Each row is a point. Each copy is the shape, with its points in the same order, turned, moved and blurred by noise. Is it also mirrored, or only turned?

Shape (7 x 3)
-0.57, +0.08, -0.38
+0.70, +0.60, -0.08
+0.74, -0.60, -0.07
+0.08, +0.73, +0.31
-0.23, +0.53, -0.47
+0.34, +0.31, -0.10
-0.11, +0.11, +0.14
Copy 1 (7 x 3)
-0.39, +0.02, -0.53
+0.35, +0.94, +0.17
+1.05, -0.12, +0.11
-0.23, +0.55, +0.50
-0.42, +0.45, -0.28
+0.16, +0.43, +0.00
-0.09, -0.02, +0.09
Copy 1 is: only turned
Copy 2 (7 x 3)
-0.61, +0.19, -0.02
+0.82, +0.47, +0.10
+0.54, -0.55, -0.34
+0.38, +0.53, +0.53
-0.19, +0.63, -0.05
+0.43, +0.36, +0.08
+0.08, +0.06, +0.43
Copy 2 is: only turned
Copy 3 (7 x 3)
-0.58, +0.31, +0.05
+0.91, +0.54, +0.23
+0.61, -0.63, -0.29
+0.46, +0.50, +0.85
-0.15, +0.70, +0.07
+0.52, +0.29, +0.26
+0.09, +0.12, +0.37
Copy 3 is: only turned

Shape (10 x 6)
+0.27, +0.79, +0.39, +0.21, -0.43, +0.11
-0.30, -0.36, +0.29, -0.53, -0.24, -0.43
+0.42, -0.02, +0.60, -0.18, +0.16, +0.71
-0.38, -0.52, +0.38, -0.35, +0.41, -0.57
-0.58, -0.05, +0.41, -0.70, +0.49, +0.11
+0.25, +0.52, +0.47, +0.21, +0.17, +0.43
-0.20, -0.22, +0.14, +0.00, -0.07, -1.02
-0.11, +0.14, -0.22, +0.56, -0.57, -0.28
+0.18, +0.16, -0.61, -0.02, -0.43, -0.85
+0.07, +0.05, -0.71, +0.10, -0.53, -0.62
Copy 1 (10 x 6)
-0.01, +0.80, +0.27, +0.46, -0.13, +0.44
-0.17, -0.33, +0.46, -0.04, -0.60, -0.50
+0.33, -0.20, +0.37, +0.20, +0.36, +0.60
-0.32, -0.59, +0.50, +0.22, -0.11, -0.83
-0.64, -0.44, +0.59, -0.25, +0.26, -0.15
+0.03, +0.32, +0.30, +0.46, +0.44, +0.44
-0.20, +0.05, +0.26, +0.51, -0.46, -1.01
-0.09, +0.46, -0.43, +0.68, -0.57, -0.22
+0.16, +0.68, -0.31, +0.14, -0.61, -0.85
+0.11, +0.63, -0.52, +0.14, -0.62, -0.71
Copy 1 is: only turned
Copy 2 (10 x 6)
+0.19, +0.65, +0.64, +0.46, -0.02, +0.14
-0.31, -0.35, +0.38, -0.35, -0.04, -0.57
+0.25, -0.10, +0.55, -0.35, +0.38, +0.72
-0.38, -0.76, +0.37, -0.19, +0.48, -0.57
-0.49, -0.14, +0.31, -0.57, +0.75, -0.17
+0.27, +0.28, +0.53, +0.29, +0.43, +0.63
-0.12, -0.39, +0.43, +0.31, +0.03, -1.06
+0.02, +0.16, -0.10, +0.62, -0.35, -0.21
+0.47, +0.08, +0.01, +0.26, -0.27, -1.06
+0.36, +0.18, -0.25, +0.27, -0.35, -0.78
Copy 2 is: only turned
Copy 3 (10 x 6)
-0.20, +0.58, +0.21, -0.32, +0.55, -0.37
+0.34, -0.11, +0.33, -0.57, -0.50, +0.22
-0.09, -0.49, +0.43, -0.51, +0.75, +0.44
+0.75, -0.34, +0.42, -0.21, -0.59, +0.58
+0.28, +0.00, +0.19, -0.69, -0.23, +0.98
-0.25, +0.17, +0.32, -0.24, +0.69, +0.15
+0.68, +0.14, +0.28, +0.16, -0.59, -0.15
-0.26, +0.16, -0.11, +0.17, -0.25, -0.55
+0.59, +0.26, -0.53, -0.14, -0.37, -0.55
+0.23, +0.14, -0.72, +0.00, -0.48, -0.61
Copy 3 is: mirrored

Shape (15 x 9)
+0.14, -0.01, -0.56, +0.32, +0.20, +0.09, +0.54, +0.33, +0.41
-0.27, +0.42, -0.54, +0.05, -0.70, -0.35, +0.03, +0.31, +0.70
-0.38, +0.15, +0.38, +0.64, +0.16, -0.21, -0.18, -0.16, +0.57
-0.87, +0.14, +0.28, -0.29, -0.57, +0.56, +0.39, -0.51, -0.09
-0.08, -0.31, -0.86, +0.56, +0.09, +0.61, +0.34, -0.39, +0.67
-0.11, +0.24, +0.04, +0.38, -0.75, -0.52, -0.07, -0.56, -0.20
+0.37, -0.30, -0.23, -0.04, -0.92, -0.50, +0.66, +0.78, +0.03
-0.13, -0.46, -0.18, -0.14, -0.05, +0.35, -0.39, +0.13, -0.54
-0.62, -0.51, +0.43, -0.48, +0.04, -0.40, +0.34, -0.55, -0.13
-0.77, +0.25, -0.49, +0.50, -0.65, +0.56, +0.00, +0.76, +0.56
+0.35, +0.15, +0.18, +0.18, -0.64, +0.03, +0.47, +0.34, -0.54
+0.45, -0.20, -0.28, -0.39, -0.59, +0.65, +0.66, -0.26, -0.09
-0.34, -0.54, +0.04, -0.24, -0.20, +0.28, -0.50, -0.19, +0.19
-0.13, +0.00, +0.49, -0.01, -0.23, +0.21, +0.08, -0.16, +0.05
+0.17, +0.06, +0.49, +0.03, +0.36, -0.30, +0.36, +0.75, -0.50
Copy 1 (15 x 9)
+0.34, +0.62, -0.39, -0.03, -0.41, +0.17, -0.13, +0.49, +0.35
-0.40, +0.44, -0.23, +0.15, -1.28, -0.41, -0.07, +0.23, +0.38
-0.45, +0.19, -0.08, +0.29, +0.01, -0.17, +0.41, -0.33, +0.61
-0.81, +0.37, -0.14, -0.02, -0.87, +0.96, +0.47, -0.50, -0.26
+0.28, +0.40, -1.31, +0.18, -0.41, +0.40, -0.06, +0.00, +0.28
-0.01, +0.23, +0.19, +0.19, -0.89, -0.27, +0.32, -0.81, -0.16
+0.48, +0.15, +0.64, +0.25, -1.40, +0.17, -0.12, +0.55, +0.24
-0.23, -0.18, -0.03, +0.23, -0.23, +0.39, -0.35, +0.11, -0.68
-0.44, -0.07, +0.45, -0.47, -0.44, +0.76, -0.19, -0.74, +0.19
-0.69, +0.64, -0.54, +0.98, -0.90, +0.14, +0.02, +0.57, +0.20
+0.34, +0.38, +0.57, +0.28, -0.83, +0.27, +0.45, +0.20, -0.46
+0.39, +0.08, -0.33, -0.33, -1.10, +0.79, +0.34, +0.27, -0.46
-0.57, -0.52, -0.26, +0.14, -0.43, +0.36, -0.12, -0.12, -0.16
-0.36, +0.01, +0.12, +0.03, -0.40, +0.42, +0.51, -0.15, -0.06
+0.13, +0.42, +0.98, -0.02, +0.08, +0.27, +0.10, +0.46, -0.07
Copy 1 is: mirrored
Copy 2 (15 x 9)
+0.28, +0.64, +0.12, +0.01, +0.54, +0.10, +0.39, +0.29, +0.32
+0.03, +0.67, -0.45, -0.24, -0.54, -0.22, +0.38, +0.02, +0.79
-0.51, +0.17, +0.23, +0.74, +0.24, +0.13, -0.14, +0.02, +0.78
-0.50, -0.18, +0.35, -0.40, -0.33, +0.79, +0.85, -0.64, +0.11
+0.16, +0.91, -0.25, -0.27, +0.86, +0.62, +0.24, -0.15, +0.45
-0.04, +0.35, +0.09, +0.41, -0.55, -0.05, +0.00, -0.85, -0.02
+0.63, +0.75, +0.47, -0.24, -0.78, -0.46, +0.48, +0.30, +0.03
+0.07, -0.08, +0.04, -0.37, -0.05, +0.48, -0.28, +0.09, -0.45
-0.96, -0.07, +0.55, -0.40, -0.06, -0.30, +0.12, -0.48, -0.17
-0.01, +0.73, -0.10, +0.03, -0.43, +0.94, +0.60, +0.49, +0.81
+0.66, +0.03, +0.57, +0.14, -0.49, +0.04, +0.52, -0.19, -0.26
+0.67, +0.14, +0.37, -0.78, +0.09, +0.28, +0.53, -0.61, +0.03
-0.36, +0.05, +0.16, -0.61, -0.07, +0.48, -0.44, -0.16, +0.25
-0.12, -0.27, +0.45, -0.05, -0.07, +0.25, +0.21, -0.31, +0.34
+0.32, -0.39, +0.63, +0.23, -0.13, -0.44, +0.19, +0.74, -0.09
Copy 2 is: mirrored

Shape (17 x 12)
-0.38, -0.07, +0.48, -0.15, -0.11, -0.39, +0.85, +0.17, -0.64, -0.65, -0.07, -0.52
-0.45, +0.22, -0.14, +0.77, -0.16, +0.08, +0.37, +0.47, -0.22, -0.27, +0.13, +0.25
+0.02, +0.14, -0.20, +0.19, +0.30, +0.34, -0.19, -0.13, +0.39, -0.15, -0.14, +0.11
+0.63, -0.09, -0.55, +0.49, -0.18, -0.83, +0.29, -0.09, +0.09, +0.12, -0.11, -0.35
+0.04, +0.38, +0.38, +0.58, -0.54, -0.68, +0.15, -0.46, -0.05, -0.01, +0.54, +0.05
-0.05, +0.45, +0.33, -0.17, +0.11, -0.41, -0.38, -0.05, +0.29, +0.12, +0.47, -0.16
-0.13, -0.35, +0.22, +0.08, -0.30, +0.01, -0.23, -0.29, +0.08, +0.28, +0.19, +0.62
+0.42, +0.08, +0.65, +0.10, +0.14, +0.10, +0.37, +0.27, +0.27, +0.00, +0.28, +0.51
+0.00, +0.40, +0.03, +0.53, +0.88, -0.07, +0.11, +0.06, +0.37, +0.36, +0.02, +1.36
+0.19, -0.21, +0.33, -0.42, +0.42, +0.06, -0.77, -0.22, +0.00, -1.00, +0.00, +1.06
-0.25, +0.05, -0.21, +0.37, +0.49, -0.45, -0.58, -0.37, +0.15, -0.18, +0.65, -0.88
-0.62, +0.05, +0.48, -0.56, +0.22, +0.08, -0.75, +0.20, -0.32, -0.38, -0.99, +0.54
-0.02, +0.85, +0.46, -0.25, -0.46, +0.04, -0.74, +0.32, -0.07, -0.29, +0.33, -0.04
+0.01, -0.68, +0.23, -0.16, +0.28, -0.76, +0.63, +0.51, +0.54, -0.13, -0.59, +0.30
-0.31, -0.65, -0.67, -0.02, +0.14, -0.41, +0.33, -0.39, -0.42, +0.59, +0.31, +0.33
-0.32, +0.50, -0.11, -0.66, -0.49, -1.03, -0.45, -0.69, +0.55, -0.15, +0.29, +0.56
+0.31, +0.09, +0.28, -0.43, +0.07, +0.25, -0.24, -0.26, +0.68, +0.34, -0.62, +0.87
Copy 1 (17 x 12)
-0.63, +0.32, +0.49, -0.02, -0.89, -0.44, +0.86, +0.36, -0.24, -0.54, +0.28, -0.46
-0.69, -0.14, -0.14, +0.94, -0.19, +0.05, +0.33, +0.35, +0.05, -0.02, +0.18, +0.11
-0.19, +0.03, +0.03, +0.13, +0.39, +0.24, -0.14, -0.11, +0.23, +0.10, -0.28, -0.08
+0.48, -0.12, -0.47, +0.41, -0.29, -0.77, +0.71, -0.08, +0.27, -0.05, -0.35, -0.16
-0.28, -0.03, +0.33, +0.63, -0.49, -1.11, +0.31, -0.50, +0.35, +0.11, +0.30, +0.31
-0.20, +0.26, +0.26, -0.09, +0.10, -0.81, -0.13, +0.03, +0.67, +0.15, +0.32, +0.12
-0.14, -0.62, +0.17, +0.03, -0.16, -0.09, -0.19, -0.22, +0.18, +0.17, +0.19, +0.52
-0.11, +0.04, +0.75, +0.24, +0.10, -0.08, +0.38, +0.40, +0.42, -0.06, +0.04, +0.72
-0.71, -0.49, +0.09, +0.39, +1.03, -0.03, +0.51, +0.16, +0.55, +0.41, -0.28, +0.87
-0.74, -0.09, +0.29, -0.58, +0.71, -0.14, -0.61, -0.17, -0.18, -0.73, -0.22, +0.72
-0.06, +0.17, +0.10, +0.28, +0.36, -0.77, -0.23, -0.41, +0.52, -0.12, +0.17, -1.03
-1.01, -0.12, -0.04, -0.91, +0.11, -0.10, -0.57, +0.60, -0.51, +0.19, -0.30, +0.22
-0.43, +0.87, +0.14, +0.09, -0.08, -0.61, -0.61, +0.38, +0.17, +0.09, +0.55, +0.35
-0.23, -0.57, -0.05, -0.47, -0.42, -0.18, +0.72, +0.64, +0.59, -0.45, -0.68, +0.31
+0.04, -1.04, -0.22, -0.06, -0.04, -0.24, +0.68, -0.25, +0.09, +0.13, +0.57, -0.15
-0.56, +0.19, -0.62, -0.49, -0.22, -1.00, -0.23, -0.77, +0.71, -0.12, +0.42, +0.67
-0.04, -0.07, +0.13, -0.61, +0.28, +0.22, -0.21, -0.02, +0.31, +0.49, -0.42, +1.09
Copy 1 is: only turned
Copy 2 (17 x 12)
+0.61, -0.41, +0.11, -0.13, -1.13, +0.37, -0.20, +0.47, -0.07, -0.32, -0.48, -0.03
-0.51, +0.07, +0.15, +0.45, -0.62, +0.06, +0.30, +0.31, -0.31, -0.51, +0.09, +0.21
-0.57, +0.13, +0.28, +0.05, +0.19, +0.24, +0.27, -0.33, +0.49, -0.17, -0.06, +0.02
+0.35, -0.28, -0.20, +0.41, -0.16, -0.70, +0.87, +0.15, +0.39, -0.08, -0.41, +0.13
+0.36, +0.27, +0.50, +0.56, -0.59, -0.65, +0.10, +0.29, +0.27, +0.05, +0.25, +0.37
+0.09, +0.50, +0.33, -0.05, +0.10, -0.24, -0.25, +0.47, +0.51, +0.23, +0.15, +0.11
-0.40, -0.14, +0.40, +0.08, -0.30, -0.19, -0.01, -0.22, +0.17, +0.53, +0.34, +0.50
+0.12, -0.11, +0.52, -0.13, +0.03, +0.44, +0.42, +0.20, +0.09, +0.04, +0.54, +0.57
-0.71, +0.24, +0.52, +0.55, +0.62, +0.57, +0.57, +0.13, +0.23, +0.11, +0.09, +1.28
-0.45, -0.67, +0.75, -0.41, +0.52, +0.20, -0.82, -0.43, +0.36, -0.27, +0.02, +0.77
+0.09, +0.27, -0.29, +0.61, +0.16, -0.31, -0.48, +0.30, +0.92, -0.13, -0.02, -0.60
-0.76, -0.21, +0.74, -0.69, +0.24, +0.35, -0.64, -0.01, -0.35, +0.37, -0.81, +0.19
-0.07, +0.59, +0.58, -0.64, +0.08, -0.47, -0.53, +0.37, -0.08, -0.17, +0.35, -0.05
-0.17, -0.95, +0.27, -0.37, -0.21, +0.28, +0.74, +0.68, +0.58, +0.39, -0.46, +0.57
-0.20, -0.23, -0.82, +0.53, -0.46, -0.09, +0.18, -0.34, +0.25, +0.54, -0.19, +0.86
-0.22, +0.48, +0.51, -0.44, -0.22, -1.00, -0.44, +0.14, +1.01, +0.35, -0.35, +0.90
-0.46, +0.03, +0.80, -0.64, +0.40, +0.21, +0.48, -0.52, +0.45, +0.59, +0.00, +0.70
Copy 2 is: mirrored
Copy 3 (17 x 12)
-0.25, -0.10, +0.22, -0.33, -0.36, -0.57, +0.20, +0.11, -0.44, -0.54, -0.52, -0.65
-0.12, +0.36, -0.34, +0.64, -0.62, -0.03, -0.05, +0.06, -0.36, -0.07, +0.17, -0.15
+0.15, +0.43, -0.15, +0.17, +0.14, +0.45, -0.31, -0.06, +0.50, +0.01, +0.05, +0.06
+0.90, +0.21, -0.47, +0.02, -0.18, -0.64, +0.37, -0.53, +0.36, +0.27, -0.25, +0.01
+0.12, +0.29, +0.23, +0.13, -0.37, -0.93, -0.13, -0.62, +0.11, +0.10, +0.60, -0.10
+0.11, +0.26, +0.04, -0.28, +0.25, -0.53, -0.55, +0.20, +0.44, +0.26, +0.47, -0.11
-0.07, -0.14, +0.18, +0.02, -0.29, +0.03, -0.67, -0.48, +0.17, +0.31, +0.24, +0.52
+0.44, +0.11, +0.49, +0.06, -0.25, -0.05, -0.27, +0.31, +0.05, -0.37, +0.39, +0.47
+0.10, +0.74, +0.11, +0.79, +0.38, +0.10, -0.27, +0.23, -0.05, +0.03, +0.36, +1.30
-0.01, +0.03, +0.04, +0.14, +0.59, +0.27, -1.46, -0.41, +0.12, -0.91, -0.07, +0.42
+0.07, -0.01, -0.41, +0.03, +0.79, -0.30, -0.04, -0.29, +0.44, +0.45, +0.48, -0.82
-0.47, +0.42, +0.29, +0.05, +0.18, +0.19, -1.48, +0.17, -0.04, -0.04, -0.97, +0.05
+0.14, +0.62, -0.03, -0.31, -0.31, -0.32, -1.30, +0.20, +0.18, -0.02, +0.50, -0.53
+0.26, -0.42, +0.06, +0.30, -0.13, -0.49, +0.03, +0.43, +0.40, -0.28, -0.88, +0.64
-0.20, -0.26, -0.53, -0.34, +0.05, -0.11, +0.22, -0.65, -0.33, +0.59, -0.10, +0.70
-0.46, +0.41, -0.34, -0.44, +0.09, -1.14, -0.95, -0.52, +0.92, -0.02, +0.21, +0.51
+0.21, +0.52, +0.43, -0.15, -0.08, +0.33, -0.82, -0.01, +0.80, +0.03, -0.24, +0.99
Copy 3 is: only turned

Shape (16 x 12)
+0.25, +0.23, +0.94, +0.06, +0.23, +0.31, -1.76, +0.00, -0.03, -0.39, +0.23, +0.19
+0.10, -1.12, +0.05, +0.27, -1.02, +0.32, +0.00, +0.20, +0.50, -0.17, +0.04, -0.64
+0.02, -0.10, -0.04, -1.11, +0.54, -0.75, +0.28, -0.24, +0.30, +0.29, +1.09, +0.33
+0.12, -0.17, -0.18, +0.31, -0.48, +0.18, -0.02, +0.22, +0.31, +0.30, -0.28, +0.33
+0.12, -0.56, -0.21, -0.09, -0.19, +0.19, +0.09, -0.38, +0.14, +0.42, -0.12, -0.45
-0.26, +0.30, +0.24, +0.47, -1.99, +0.16, -0.67, +0.00, +0.23, -0.54, -0.27, -0.18
-0.39, +0.19, +0.13, -0.28, +0.22, -0.74, +0.23, +0.21, -1.24, -0.08, +0.19, +0.28
+0.29, +0.37, +0.46, +0.01, +0.43, -0.15, +0.07, -0.11, -0.06, +0.25, +0.82, -0.38
-0.08, -0.13, +0.54, +0.43, +0.08, +0.08, +0.33, -0.76, +0.20, +0.34, +0.39, +0.05
+0.37, +0.15, +0.17, +0.43, +0.50, +0.35, -0.31, -0.56, +0.57, -0.30, +0.53, +0.05
+0.28, +0.16, +0.44, -0.52, -0.38, +0.27, +0.24, -0.03, +0.26, -0.53, -0.29, -0.47
-0.11, -0.08, +0.28, +0.20, +0.40, -0.40, +0.42, +0.21, +0.32, -0.05, -0.24, +0.29
+0.38, -0.26, +0.07, +0.33, +0.36, -0.29, -0.84, -0.35, +0.23, -0.36, -0.02, -0.36
-0.80, +0.28, -0.07, +0.35, +0.50, +0.15, +0.29, +0.17, +0.11, -0.10, -0.21, -0.15
+0.38, -0.53, +0.21, -0.08, -0.03, -0.20, -0.03, +0.01, +0.60, +0.49, -0.13, -0.85
+0.27, +0.33, +0.00, +0.33, -0.28, +0.37, +0.04, +0.15, +0.50, -0.33, +0.13, +0.15
Copy 1 (16 x 12)
-0.49, +0.78, +0.53, -0.46, +0.79, -0.55, -0.20, +0.93, -0.20, +0.31, -0.08, +0.80
-0.35, +0.87, -0.65, -0.01, +0.40, +0.52, +0.15, -1.10, +0.37, -0.37, +0.24, +0.24
-0.25, -1.04, -0.02, +0.34, -0.37, -0.61, -0.28, -0.49, +0.20, +1.08, +0.45, +0.05
+0.23, +0.11, -0.22, -0.42, +0.04, +0.04, +0.27, -0.38, +0.49, -0.46, -0.25, +0.32
-0.08, +0.27, -0.18, -0.29, -0.36, +0.36, +0.02, -0.46, +0.47, -0.11, +0.51, -0.15
-0.61, +0.95, -0.93, +0.01, +0.79, -0.53, +0.46, -0.07, +0.09, -1.37, -0.51, -0.13
+0.63, -0.79, -0.22, +0.32, -0.07, -0.25, -0.29, +0.29, -0.91, -0.30, +0.54, +0.08
+0.24, -0.06, +0.39, -0.32, +0.26, -0.44, +0.02, -0.23, -0.19, +0.64, +0.45, -0.50
+0.53, +0.61, +0.15, +0.11, -0.36, -0.55, +0.43, -0.35, +0.24, +0.34, +0.44, -0.16
+0.31, +0.59, +0.50, -0.02, +0.32, -0.43, -0.17, -0.01, +0.68, +0.54, -0.07, -0.14
-0.48, +0.02, +0.48, +0.26, +0.57, -0.06, +0.18, -0.39, +0.30, -0.60, +0.48, -0.26
+0.43, -0.17, +0.48, +0.20, -0.26, -0.14, +0.03, -0.66, -0.06, -0.13, -0.25, +0.28
-0.15, +0.76, +0.42, -0.24, +0.08, -0.13, -0.80, -0.06, +0.12, +0.12, -0.07, +0.16
+0.47, -0.02, +0.39, +0.39, -0.18, +0.47, +0.31, -0.01, -0.12, -0.05, -0.48, -0.30
-0.46, +0.37, +0.19, -0.55, -0.23, +0.21, -0.02, -1.04, +0.09, +0.09, +0.31, -0.18
+0.30, +0.17, +0.13, -0.07, +0.65, -0.25, +0.16, -0.36, +0.63, -0.27, -0.35, -0.08
Copy 1 is: mirrored
Copy 2 (16 x 12)
+1.04, -0.46, +0.44, -0.29, +0.49, +0.88, +0.51, +1.23, -0.90, +0.37, +0.36, +0.62
+0.36, -0.28, +0.47, +0.47, -1.12, +0.31, -0.25, -0.13, -0.56, -0.95, +0.34, +0.55
+0.73, -0.04, -0.34, +0.09, -0.01, -0.90, +0.32, +0.49, +0.81, +0.28, +0.41, -0.31
-0.23, +0.01, -0.13, -0.06, -0.35, -0.03, -0.36, +0.19, -0.57, -0.15, -0.05, +0.67
-0.11, -0.34, +0.56, +0.70, -0.38, -0.27, +0.03, -0.05, -0.11, -0.27, +0.17, +0.52
+0.71, -0.02, +0.83, -1.00, -0.66, +0.35, -0.24, +0.01, -1.12, -1.00, -0.58, +1.09
+0.16, -0.53, -0.02, -0.10, +0.12, -0.60, +0.21, +0.65, -0.35, +0.18, -0.95, -0.80
+0.31, -0.31, +0.16, -0.14, -0.01, -0.19, +0.80, -0.12, -0.23, +0.41, +0.41, -0.30
-0.38, +0.03, +0.23, +0.09, +0.16, -0.32, +0.71, +0.17, -0.41, -0.46, +0.54, +0.14
+0.38, +0.20, +0.37, +0.22, +0.68, +0.32, +0.37, +0.08, -0.47, +0.01, +0.79, +0.32
+0.40, -0.96, +0.18, -0.23, +0.03, +0.46, +0.09, -0.28, +0.11, -0.53, -0.07, +0.37
-0.16, -0.03, -0.79, +0.28, +0.02, +0.26, +0.30, +0.15, -0.21, -0.09, -0.31, +0.13
+0.83, -0.14, +0.32, +0.71, +0.37, +0.32, +0.48, +0.18, -0.74, -0.06, +0.09, +0.48
-0.44, +0.18, +0.18, +0.19, +0.05, +0.58, +0.39, +0.05, +0.06, +0.10, -0.55, -0.04
+0.35, -0.54, +0.09, +0.77, -0.70, +0.01, +0.55, -0.20, -0.16, -0.07, +0.26, +0.81
+0.24, +0.02, -0.03, -0.37, +0.05, +0.46, -0.23, -0.27, -0.45, -0.12, +0.23, +0.42
Copy 2 is: only turned
